Rows are points. To make a cloud, some directions were put in groups of two or more. Within a group, all points are equally far from the middle, so they leave a hole (a ring in 2 directions, a hollow ball in 3). The other directions are filled evenly. Then the cloud was stretched, turned, moved and blurred a little. How many holes are there, and how many directions does each take, smallest first?
In the rows, zero is written as 128.

Cloud (14 x 2):
[[ 96 155]
 [ 83 123]
 [157 141]
 [187 131]
 [ 94  76]
 [125 112]
 [ 75  71]
 [ 92 143]
 [135  45]
 [ 99 139]
 [182  69]
 [160 112]
 [169  66]
 [120 132]]
Holes: 0

Cloud (21 x 3):
[[132 123  77]
 [143  86 112]
 [ 99 122 177]
 [146 110 208]
 [195  94 160]
 [ 96 103 128]
 [203 142 112]
 [175  98 117]
 [161 155 183]
 [154 148 205]
 [108 125 111]
 [143 152 196]
 [ 96 161 123]
 [ 98 158 158]
 [ 72 132 142]
 [136 162 185]
 [166  91 165]
 [119 109  74]
 [ 81  68 194]
 [107 114  76]
 [192 167  79]]
Holes: 0

Cloud (50 x 6):
[[ 84  66  99 151 167  70]
 [147  84 136  60  82 133]
 [160 152 144 163 142 182]
 [ 67 113  93 159  83 126]
 [108  94 112 149 163  60]
 [119 132 137 123 172 170]
 [154 146  86 163 120 141]
 [109 167  78  81  98 106]
 [ 87 133  93 172  67 111]
 [ 70 146  99 136 102 139]
 [ 59  58 120 154 122 115]
 [132 109 209 104 139 116]
 [123 130  13 124 140 127]
 [ 85 101  69 171 167  74]
 [141 159  58 127 116 103]
 [ 84 145  52 143  77 142]
 [ 92 113 118 139 136  31]
 [ 82 113 124 194  46  64]
 [111  74 164 150 102 133]
 [106  76  81 123 138 103]
 [168  80  55 104 129 109]
 [151 121 180 143 162  94]
 [ 82  74  55 116 109  58]
 [187  97 155 104 167 106]
 [ 63  59 130 136 143 113]
 [109 141  63  97  82 133]
 [177 172  54 112  83 127]
 [ 93 211 151 167 107  95]
 [109 103 123 131  54  81]
 [148  58  56  94 158 133]
 [121  63  58 180 136 118]
 [136 170 114  91  72 134]
 [124  97 115 104  91 106]
 [142 128  95 170 103  88]
 [107  67  91 194 199  61]
 [ 97 105  76  70 133 180]
 [134 122  82 145 101 140]
 [104 176 158 130  74 156]
 [118  98  62 155 168  72]
 [140 151 116 123 105 129]
 [158 142 158 166 112 167]
 [101 160 124 110 118  97]
 [159 152  82 178  90 113]
 [ 57 143 109 185 128 100]
 [135  59  39 156 145  82]
 [ 64 123 105 176 133 169]
 [105 130  61 143  84 145]
 [107  83  60 171  95  72]
 [109 164  86 174 119  91]
 [148 127 128 154 130  68]]
Holes: 0

Cloud (88 x 8):
[[160  70 135  84 131 166 152 158]
 [157 121  85 133  86 185 147 122]
 [107 119 146  96 121 113 131  77]
 [145 118  83 146 100 136  98 122]
 [174 139 118 121 158 166 118 134]
 [158 105 111  58 133 114 141 127]
 [142 105  72   7 127 164 133 189]
 [131 118  96  93 147 168 218  92]
 [113  58 173  43 141 144 125 128]
 [125 126 170  82 214 140 166 114]
 [ 92 120 179 134 108 194 150  65]
 [111 179 131 102 129 128 104 142]
 [ 79 141 170  57 157 120  98 159]
 [159  69 179  86 125 147 228 182]
 [117 139  92  80 132 181 129  95]
 [119  87 117  78 139 131  78 121]
 [160 160 210 100 158  85 135 124]
 [132 132  88  90 155 204  77 111]
 [ 83 172 145 100 150 147 155 109]
 [152  54  53 140 147 116 132 125]
 [151 107 124  94 180 164 173 160]
 [143 138 171 120 121 179  40 151]
 [188  62 149 120 105 181 109 139]
 [139 189 137  58 164 147 155  79]
 [ 68 151 167  50 128 168 129 124]
 [ 88 107 135  47 170  92  97 143]
 [101 117 100  76 146 137 177 105]
 [ 97 140 176  97 104 135 168 104]
 [178  94  63 119 129  82 170 137]
 [152 211 119  61 150 114 119  83]
 [120  91  97 100  43 207 138  99]
 [150 186  78 149 127 127  79 121]
 [ 96 124 153  93 113 169  74  97]
 [134  90 146 106 106 112  46  82]
 [111  44 151  67  78 145 169 143]
 [179 100 132 137 150  93  78 119]
 [ 91  48 148  64 112 173 144 113]
 [ 95  79 116  73 157 140 107 118]
 [170 169 126 135 148 142 112  89]
 [ 99 112 171 106  96 196  75 173]
 [133  76 143 152 198 163 112  98]
 [104  94 121 127 153  97 190  81]
 [ 71  43 160  80 107  93 147 132]
 [159 115 137 119 125 140 182 171]
 [ 74 135 114  68 166 148 101  85]
 [148 143 171 144 104 101 138 124]
 [ 74 119 172 135 126 203  99 134]
 [133  59 132 130 173 175 139  61]
 [141  87 192 121 159  93 185 134]
 [146 131 193 100 182  87 126 139]
 [ 58 130 125  77 171 121 118  82]
 [115 108 111 111 180  74 171 111]
 [119 161 173  82  81 177 209 162]
 [147 106  76  76 148 119 176 120]
 [101 110  91 132 142 115 152 190]
 [154  43 167 165 108 191 156 123]
 [ 80 136 162 139 107 144  89 171]
 [ 58  74 103 129  57 147 120 164]
 [ 93  97 166  69  77 179 157 180]
 [123 120 118 168 141 154 137  37]
 [ 86 112 131  94 134 111  88 136]
 [147 102 123  90 152  99  80 144]
 [145  94 152 125 121 102 123 114]
 [133 137 112 114  78 126 106  70]
 [188  75 102 110  84  68 175 136]
 [147 178 125 112 196  85 132  77]
 [114  96  76  37 123 171 160 142]
 [117 114 144 109 166 152  98 157]
 [111  61 123  41 124 163 159 152]
 [163 139 145  56 124 169 135 122]
 [159 119  88  88 173 137 208 169]
 [135  67 182 161 158 114 156  85]
 [116  96 155  93 121 113 136 101]
 [129  77 114 130 158 148 183 131]
 [100  79  78  67  82 167 137 174]
 [128  84 162  87 204 138 202  61]
 [114 146 133  92 140 102  83 131]
 [127 107 127  96  91 155 163 103]
 [141  99 107 104 148 152 122  78]
 [164  82 110 117 124 147 129 169]
 [135  94 111  56 136 138 130 200]
 [128  77 123  74 106 209 102 157]
 [168  92 118  97 193 144 110  85]
 [ 96  67 114  51  93 138 160 139]
 [185  80 139  80 105  78 119 164]
 [118 125 112 129 194  96 125 161]
 [129 134  77 111 155 111 135 120]
 [145  75 169 132 130  96 180  80]]
Holes: 0

Cloud (91 x 9):
[[138 154 137 145 135 203 189  81 128]
 [129  91 146 130  75 181 127 153 133]
 [ 43 129 171 172 137 136 103 153 125]
 [170  59  97 149 151 143 173 129 105]
 [141 135 138  64 148 141  31 113 144]
 [ 76 132 151 146  72 134 106 115 109]
 [115 118  81  99 136 179 151 193 114]
 [210 137 113  96 143 172 174 163 124]
 [164 177  96 140 168 113 164 131  96]
 [185 114 139 178 114 128  78 135  93]
 [135 165 146 175 140 192 163 128 125]
 [ 89 141 152 130 162  94 152 124 129]
 [129 115 138 126 158 136 116  52  89]
 [164 167 140 108 158 114  97 161 121]
 [198 152 133  97 144  94  65 153 138]
 [115 175  85 117 155 109  85  57 131]
 [182 173 109 151 148 120 110  49 113]
 [148 152  45 105 109  69 114 124 137]
 [171  93 120 167 110 110 130 118  96]
 [192 178 137 104 128 163 124 112  89]
 [ 68 168 107 178 123 108  96  75 131]
 [ 92 136  95  98 155  99  72 101 162]
 [150 152 161 103 147 180 124 149 161]
 [173  99 159  96 153 132 146 155 174]
 [144 112 158  92 161  92 140 153 146]
 [115 129 140 171  74 191 115 142 142]
 [117 158 131  81 121 122 143 103 217]
 [120 177 170 102 150 116 182 110 151]
 [174 153 133  56 142 106  69 150 186]
 [141 202 127  68 123 118 100 149 193]
 [ 86  53 120 162  78 107 160 159 158]
 [119 110 184 111 139 188 128 117 157]
 [178 160 111  77 103 147 140 147 174]
 [232 160 115 130 120 119 140 161 139]
 [213 141 159  90 129 171 123 136 106]
 [125 154 132 201 140 162 106 124 130]
 [101 124  90 103 185 158 146 120  77]
 [132 116 125  94 143  87 133  72 115]
 [ 70  77 162 147  73  88 160 148 139]
 [181 176 108 152 132 174  80 139 154]
 [114  42 133 172  97 121 155 138 134]
 [118  47 176 153 147 132 157 124 122]
 [151 136 149  63 134 177  99 143 183]
 [144 156 108  85  86 104 161 167 108]
 [138 188 139 134  77 135 106 108 161]
 [186  94 141  70 113  81 142 127 145]
 [187 210 132 108 147 160 165 137 106]
 [141 128 178 109 136 137 153 173 139]
 [109 136  69 156  81 100 154 160 118]
 [ 83  99 101  75 140 176 166 177 140]
 [164 161 141 204 101  97 124  77 137]
 [159 209 148 186  93 143 105 149 151]
 [249 145  71  80 163  97 154 156 112]
 [ 55 107  73  88 130 111 120  85 152]
 [123  58 107 108 155  95 158 109 141]
 [145  95 157 127 172 131 132  71 162]
 [ 80 164 124 170 107 187 137 165 133]
 [194  99 134  34 151 137 113 155  90]
 [ 93  94 109 183  99  61 109 154 108]
 [ 43 126 194 130  97 114 104 173 142]
 [171 170 161 168  76 117 142 144 152]
 [153 196  93 163 145 153 152  53 113]
 [159  83 143 133  76 151 131 153 134]
 [214 174 113  86 168 125  77 115 118]
 [131  87 201 144 131 191  97 187 148]
 [ 89 117  99  91 100 191 166 106 132]
 [101  92  98 153 138 124  94 146 138]
 [155 134 122 161 147 149 193  94 147]
 [ 72 126 141 165 140  77 113 146 107]
 [168 111  78 145 135 133 112 147 168]
 [168 188 124  88 148 103  69 134 136]
 [125 152  66 102 117 170 165 107  78]
 [159  83 172 136 108 156 170 142 151]
 [141 111 148 179 131 198  93 173 140]
 [159 127 140 186 113 194 126 153 119]
 [165 141 164 109 107 135  90 179 102]
 [100 148 167 187  87 124 155  95 179]
 [117 122 129  55 159  68 169 152 105]
 [220 195 148  93 152 145  90 115 123]
 [ 97  94  95 193  94  77 139 183 134]
 [ 94 153  77 170 105  97 134 165 117]
 [144 101 118 197 115 129  89 169 126]
 [ 87  79  96  81 165 151 179  70  80]
 [164 198 157  95 169 122 169 119 155]
 [175 109 156 148 119 187 171 188  99]
 [156  59 112  51 160  80 132 109 148]
 [173 112 169 134 130  74  98 175  78]
 [ 96 115 198 180 133 149 133  55  99]
 [136 105 140  96 170 131 148 187  84]
 [140 110 229 139 131 141  78 120 141]
 [180 100 162 115 148 132  99  57 116]]
Holes: 1 (4)
